Each row is a point. Any point is a mix of the corners, with weights that add up to 1. It lies inside the corners' shape when no weight is negative. Is each point inside? If not, which corners have a negative weight?
(in the rows, 128 means zero)

Corners:
(1): [120 131]
(2): [106  92]
(3): [183 159]
Points:
[85 78] -> outside (3)
[81 90] -> outside (3)
[116 112] -> inside
[96 97] -> outside (3)

Corners:
(1): [ 71 132 148  76]
(2): [130 128  22 105]
(3): [109 104 151 103]
(4): [136 174  73 173]
(5): [132 152 205  90]
Points:
[139 143  65 135] -> outside (1)
[106 134 185 101] -> outside (2)
[104 149 116 119] -> inside
[117 120 108 107] -> inside
[ 80 133 140  82] -> inside
[ 82 134 143  84] -> inside
[133 146 132 127] -> outside (1)

Corners:
(1): [100  86  98  87 177 160 124  94  85]
(2): [115 187 112 214 119 148 143 156 143]
(3): [ 91 160 173  78 187 132 213 157 140]
(4): [118  86 129  80 128 143  56 122 143]
(5): [166  96 183 119 122 225 119 153 130]
(6): [121 114 100 155 166 113 168 186 131]
(7): [134 135  57 190  77 157 139 140 177]
(8): [165 141 128 121 114  23 142 117 131]
(9): [108 147  82 109  86  86 149 181 125]
(10): [180 209  69  62 137 137 120 134 175]
Points:
[131 132 133 100 131 129 151 157 148] -> outside (1, 2)
[133 121 107 110 134 129 140 144 136] -> outside (2)
[137 153 143 109 150 121 176 159 161] -> outside (1, 2, 9)
[119 127  98 120 119 121 134 152 133] -> inside

Corners:
(1): [151 173 171 116 159 109 142  89 105  76 179 152 151 144]
(2): [ 82 197 108 190 100 178 123 134 124 113 188  76 106 158]
(3): [157  67  72 149 150 119 165  90 154 196  90 146 105 120]
(4): [153 109  67 153 104 126 159 140 152 148  77  94 177 131]
(5): [135  20  75  98 107  82 186  97 115 147  60 112 103 131]
(6): [152 176 123  40 140 148 126  92 114  94 180 152 151 138]
(7): [156 166 191  72 125 173 167 121 176  82 113 153 141 147]
(8): [150  84 125 112 150 134 163 145 146 164 106  67 121  94]
(9): [ 68 165 134 180  61 191  70 122  97 132 184  59 136  85]
(10): [169 196 149  72 131  91  97  94 139  86 143 126 130 201]
(11): [188  97 109 145 120 151 164 163 113 126  36  93 117 107]
(12): [117 199 184  65 155 172  90 147 107  95 171 179 147 195]
(13): [ 50 210 137 173  84 162 126 122  90 161 103  48 138  88]
(14): [158 173 153 110 124 169 137  86  88 125 152 108 140 171]
(15): [212  80  84 100  90  73 236 128 111 185 115 136 109 114]
Points:
[142 130 123 122 119 147 151 123 117 132 119 116 129 131] -> outside (10)
[144 121 107 132 109 141 151 121 129 146 106  91 129 116] -> outside (1, 12)
[123 143 109 131 112 141 132 103 131 130 128  91 146 124] -> outside (11, 12, 15)
[163 128 115 105 132 121 161 138 137 115 115 124 130 155] -> outside (3, 9, 13, 14)
[161 120 116 101 136 108 168 109 154 135 110 110 129 129] -> outside (9, 11, 12, 14)
[151 140 159  99 117 135 154 133 131 115 103 121 137 143] -> outside (2, 3, 6)

Corners:
(1): [128 171 111 139 134 108 173 113 111 130 132 130 107 136 106 148 132  89
 128 179]
(2): [117 160 132  92 123 131 114 105 156 138 129 117 135 174 147 123 140 133
 131 135]
(3): [137 143 121 130 112 105 135 117 138 126 129 105 128 120 125 105 140 141
 110 126]
(4): [151 141 128 111 115 113 125 122 122 175 128  96 108 108 130 152 148 120
 134 116]
(5): [150 123 118 125 134 156 111 100 132 142  95 122  97 156 157 135 153 132
 138 129]
(6): [136 135 115  98 136 159 159 126 136 119 122 126  98 137 116 121 152 143
 124 115]
(7): [132 152 135 132 166 109 150 136  96 127 123 117 118 146 113 149 126 104
  95 114]
(8): [ 62  13 119 109 150 114 108 105 146 124  89 121 149 111 121 138 113 144
 152 112]
(9): [140 147 116 120 115 141 125 139 154 145  86 130 131 117 142 153 131 117
 124 151]
(10): [158 109 118 134 116 158 123  96 130 129 124 110 151 122 135 154 145 119
 120 127]
(11): [ 93  63 126 123 108 193 105 122 139 125 142 119 122 113 144 140 145 112
  68 123]
(12): [124 151 110 116 137 106 127 119 153 122 149 142 103 154 117 152 137 137
 147 127]
(13): [144 157 121 136 187 103 148 112 152 145 123 115 108 125 108 124 144 119
 142 129]
(14): [155 139 123 119 145 121 105 136  78 133 139 120 132 113 143 133 127 116
 144 139]
(15): [136 146 145 139 112 141 129 117 145 163 111 134 113 133 141 140 105 115
 140 135]
(16): [140 124 119  91 137 111 129 100 141 128 135 102 110 126 123 123  86 153
 120 121]
(17): [123 145 128 125 111 108 145 140 164 107 141 123 135 157 181 154 116  84
 132 147]
(18): [146 155 162 116 116 124 122 109 157 119 111 114 110 123 128 152 133 110
 135 142]
(19): [ 85 146 116 145 144 128 118 135 159 131 118  80 117 126 136 143 139 142
 129 118]
(20): [135 162 105 141 106 130 109 125 145 133 118  99 118 140 110 137 136  93
 142 145]
(21): [159   7 121 147 112 119 119 148 113 177 133 118 154 128 138 156 118 150
 136 211]
Points:
[108 135 119 127 123 111 117 128 157 124 126 118 131 138 130 132 117 118
 139 153] -> outside (4, 5, 6, 7, 10)
[129 126 124 127 129 132 128 122 138 134 122 118 117 129 134 141 131 122
 126 133] -> outside (2)
[128 123 121 125 121 127 126 124 133 133 122 114 122 127 132 141 128 125
 124 135] -> outside (2, 13)
[109 118 125 123 123 125 128 134 167 127 117 119 123 137 128 133 119 128
 120 140] -> outside (1, 4, 5, 10, 14)

Corners:
(1): [155 153 108  92 146 132  96 149 128 147 132 138 150  86 150  86  86 104
 131 124]
(2): [150 128  87 127   7 158  99 183 152 163 117 151 115 105  83 177 119 129
 137 115]
(3): [ 64 106 123  98 112 125 152 100 125 158 230 138 181 157 113 106 106 170
 101 189]
(4): [100 140  60 165  91 144  98 135 149 149 142 126  94 101 108 116  93 137
 143 117]
(5): [130 160 121 135 188  98 143 128 117  89 104  95 124  84 152  81 134 118
 118 160]
(6): [139  96 124 167  98 210 109 152 116 152 101 138 109 105 136 138 116  93
 124 135]
(7): [147 140 144 127 159 133 135 141  78 137 182 110 102 152  97 110 108 105
 139 121]
(8): [131 128  91 179  95 141  61 118  81 141 127 144  79  89 121 145 162 116
  86  97]
(9): [ 94 133 140 158 123 100 139 132 105 175 189 153 172 158  81 114 113 172
 110 169]
(10): [129 147 120 105 175 148 120 155 117 110  71 122 125  70 153  51 157 110
 143  82]
(11): [ 64 148 136 111 105 110 125  72 114 134 173 170 157 131  69 124  91 179
 139 199]
(12): [157  88 104 143 133 156 100 141 118 105 118 144 105 117 167 139 138 142
 151 133]
(13): [186  99 113 153  87 137 118 124 119 178 125 160  95 122 124 112 103 129
 145 143]
(14): [136 119 151  89 162 119 111 139 128 142 112 118 111  95  98  99 109 164
  92 123]
(15): [148  88 140 110 179 118 170 114 128 113  77  89 155 112 129 112 116 107
 131 101]
(16): [140 134 160 153 168 135 120 165 126  98  85 102  64 131 142  67 109  91
 104  80]
(17): [112  97 140 133  86  66 147 124 152 177 216 179 142  91 102 111 122 125
 144 199]
(18): [106 116 127 141  66  97 114 128  93 175 194 107 194 143  98  82 104 161
 166 204]
(19): [166 143 131 173 104 171 108 147 130 118 147 144  93  99 112 121 134 123
 136 105]
(20): [138 139 128  97 174 112  96  95 149 119 100 132  96 128 138 114 156 136
 122 158]
(21): [ 99 189 163 119 146 119 154 146 128 123 114  91 152 117 143 118 127 150
 144 116]
Points:
[121 135 130 129 144 121 130 132 125 134 135 124 132 113 126  98 117 136
 134 140] -> outside (2, 8)
[131 124 126 133 126 123 121 137 124 138 125 129 121 109 122 108 119 124
 130 131] -> outside (3, 19)
[123 135 122 135 121 131 115 135 122 140 141 135 123 114 120 108 116 134
 129 142] -> outside (15)
[127 135 126 127 119 130 124 137 124 143 139 129 130 113 115 111 114 128
 128 134] -> outside (12)
[114 131 111 138 117 126 121 130 124 142 149 125 131 116 117 106 112 139
 131 146] -> inside
[136 132 120 132 123 136 111 136 125 139 138 135 120 106 122 111 118 127
 126 129] -> inside
[120 111 122 133 125 135 133 122 128 131 130 134 115 114 129 123 128 117
 126 138] -> outside (1, 9, 14, 18, 19)
[120 128 121 137 123 115 121 130 130 134 145 121 131 114 120 119 123 140
 119 136] -> outside (6, 7, 10, 11, 13)
[127 144 128 132 126 131 121 138 123 136 131 126 127 108 127 112 122 130
 131 126] -> inside

Corners:
(1): [157  98 102 100 159 191  27 110 159 224 150 169 155  75 196 115  97 138
 136 141]
(2): [152 171 104 159 112  90 149 140  95 116 154  76 120 128 145 142 154 159
  97  90]
(3): [177  71  76 109 118 204  63 118 163 246 176  86 170 125 165 119 140 178
 175 201]
(4): [109  64 229 174 139  62 142  77 128  97  94 169 129  80  89 203 130 107
 193 129]
(5): [157 167 107  82  85 135  99 107 120 135 134 119 131 163 196  97 183 115
  54 166]
(6): [ 94  75  92 148  65 216 113 130 167 205 145 117 137 112 204  99  97 132
 131 145]
(7): [126 217 130 134  90 132 122 158 153 174 146  95  94 109 151  73 168 113
  94 157]
(8): [ 52  82 189 176 146  62 143 129 127 146 112 172  88 142  97 227 113 139
 151 115]
(9): [ 90  61 183 108 130  34  99 149 144 120  91 182 152 104  76 136  61 150
 144  94]
(10): [193 176 122 125 178 143 157 142 143  70 168 127 100 139 153 118 184 113
  70 161]
(11): [186 187 150 148 117 120  88 113 112 113 140 100  78 122 213 103 129 160
  88 168]
(12): [ 95 100 155 167 170  85  98 132 110 161 105 174 121 142 106 146 109 128
 209  92]
(13): [229 196 128 101 125 146 149 180  90 134 121 122 112 176 186 140 177 123
 119 152]
(14): [175 183  97 132 123 174 128 144 118 149  86 104  98 114 122 107 193 143
  52 153]
(15): [ 62  46 212 168  88  69  95 108 123  93 155 211  96 100  62 193 111 139
 173  84]
(16): [ 84  99  95  69 121 181  70 141 103 164 123 102 116  77 117 124  97 104
 175 150]
(17): [127 204 186 109 148 160 119 139  70 150 127  90 129 123 176  66 184 136
  71 119]
(18): [ 64  76 180 111 138  68 146 115 146  97  73 188 120  99 101 165 134 197
 221  94]
(19): [167  95 106 140 106 193 121 120 178 176 130  86  83 114 154 142 120 138
 170  83]
(20): [ 74 144 149 165 113 112 102 141 138  93  82 133 148  91  69 180 149 146
 172  94]
(21): [ 78 127 175 160  94  44 137  80 152 108  93 185 126 122  92 193  47 136
 179 128]
Points:
[126 133 157 135 126 105 121 124 122 127 118 131 117 121 122 145 136 138
 138 129] -> outside (1, 6)
[133 160 130 128 117 129 114 128 126 135 129 127 114 125 153 126 146 144
 122 145] -> outside (4, 9, 19)
[129 138 151 137 133 115 116 131 126 136 125 131 115 114 128 141 139 140
 136 127] -> outside (5, 6)
[129 112 141 136 115 125 117 128 139 136 124 141 110 126 127 147 130 134
 150 136] -> outside (1, 2, 17)
[135 175 137 133 126 114 114 126 109 144 115 120 119 128 155 138 152 141
 123 148] -> outside (6, 9, 10, 15, 19)
[122 130 132 129 120 138 107 137 133 169 128 114 119 117 154 126 134 138
 144 132] -> outside (10, 14, 15, 21)
[135 141 129 134 101 162 119 129 135 149 129 113 112 120 157 127 151 137
 124 153] -> outside (1, 2, 9, 12)
[129 126 143 130 131 117 105 128 131 142 123 136 121 116 128 142 133 140
 143 129] -> outside (6)
